Each row is a point. Each copy is the shape, with its points in the same order, turned, moved and blurred by noise. Some copies are also mirrored. Which?

Shape (8 x 3):
[[  2   1  27]
 [-30 -73 -59]
 [ 51 -19   7]
 [-37  20 -45]
 [  3   7  40]
 [ 88 -10  25]
 [-37 -19 -70]
 [-16  16  -5]]
Copy 1 (8 x 3):
[[-19  -4  38]
 [-75 -44 -63]
 [ 13 -60  13]
 [-27  36 -42]
 [-15  -8  47]
 [ 45 -74  32]
 [-48  11 -66]
 [-18  19   7]]
Copy 1 is: only turned
Copy 2 (8 x 3):
[[ -3  16  28]
 [-34 -95   5]
 [ 55  -3   3]
 [-58 -11 -28]
 [  0  29  35]
 [ 77   6   7]
 [-57 -53 -31]
 [-28  11  -5]]
Copy 2 is: only turned
Copy 3 (8 x 3):
[[-11 -48  -5]
 [ 12  61  53]
 [ 52 -35 -17]
 [-34  25 -27]
 [ -1 -62  -1]
 [ 73 -54 -42]
 [ -9  62  -5]
 [-17 -19 -16]]
Copy 3 is: mirrored
Copy 4 (8 x 3):
[[-13  -2  40]
 [-54 -20 -81]
 [-68  23  39]
 [ 29  21 -23]
 [ -9 -33  51]
 [-77  35  73]
 [-11  13 -64]
 [  5  -6   7]]
Copy 4 is: mirrored

Shape (11 x 6):
[[ -1   0 -23  22 -16 -10]
 [ -4   6   9  25 -22  43]
 [ -3  42   1 -36  17  68]
 [-54  31 -22 -41  41 -81]
 [-18 -21  -2  29  38  13]
 [ 29  -7  14  -9   9  31]
 [ 21 -60   5 -22 -25   0]
 [-60  -6   2 -30  29 -85]
 [ 11   3  65  -2  20  26]
 [-48  15  17  17 -14  27]
 [-15 -48  26 -61  27  28]]
Copy 1 (11 x 6):
[[  4 -14 -15  14  -6 -24]
 [ 16  -8  36  34  -1   1]
 [ -8  28  69  -6  51  -2]
 [-27  55 -73 -62  16  -3]
 [ 21 -19 -18  17  35  28]
 [ 37 -20  37 -12  30 -11]
 [ 24 -62  14 -41 -14  -6]
 [ -8  31 -79 -63 -10  18]
 [ 68  13  37 -13  18  24]
 [ -1  20  18  24 -11  29]
 [ 12 -27  32 -67  29  46]]
Copy 1 is: mirrored
Copy 2 (11 x 6):
[[ -1  -6   4   9 -32 -24]
 [ 26   8   8 -16  20 -41]
 [ 21  26 -11 -59  44  17]
 [-91   6  12  -8 -55  54]
 [-22 -16  -2  31  31  -5]
 [ 36 -16  -6 -16  17   6]
 [  9 -80 -20 -13 -20 -18]
 [-95 -35  15  -1 -46  38]
 [ 16 -34  42 -24  44  16]
 [-12  13  27 -16  20 -31]
 [-27 -57 -26 -54  38  19]]
Copy 2 is: mirrored
Copy 3 (11 x 6):
[[ 15  -6 -29  -5   6   7]
 [ 16 -22  19 -22  15  38]
 [ -2  25  61 -61  21   0]
 [-49  45 -22  37   3 -80]
 [ 16 -11  -1   4  65  -9]
 [ 36 -21  24 -42  22 -17]
 [ 15 -68 -25 -46  10 -31]
 [-47   0 -25  48   9 -83]
 [ 33 -37  63  -3  21 -21]
 [-22 -15  28   7  19  27]
 [-22 -50  31 -51  48 -60]]
Copy 3 is: only turned
Copy 4 (11 x 6):
[[ -8  -8  -2  -2  -4 -23]
 [  3 -21  48 -15 -16   4]
 [ 12   7  30 -29 -44  68]
 [-73  55 -74 -51   2  -2]
 [-38 -29  11  -5  21  21]
 [-16 -10  30  20 -35  38]
 [-29 -40  -8  40 -56 -12]
 [-95  21 -63 -35 -15 -12]
 [-55   4  58   4 -28  32]
 [-24 -18  34 -55 -10  -6]
 [-64 -45   1  -2 -60  58]]
Copy 4 is: mirrored
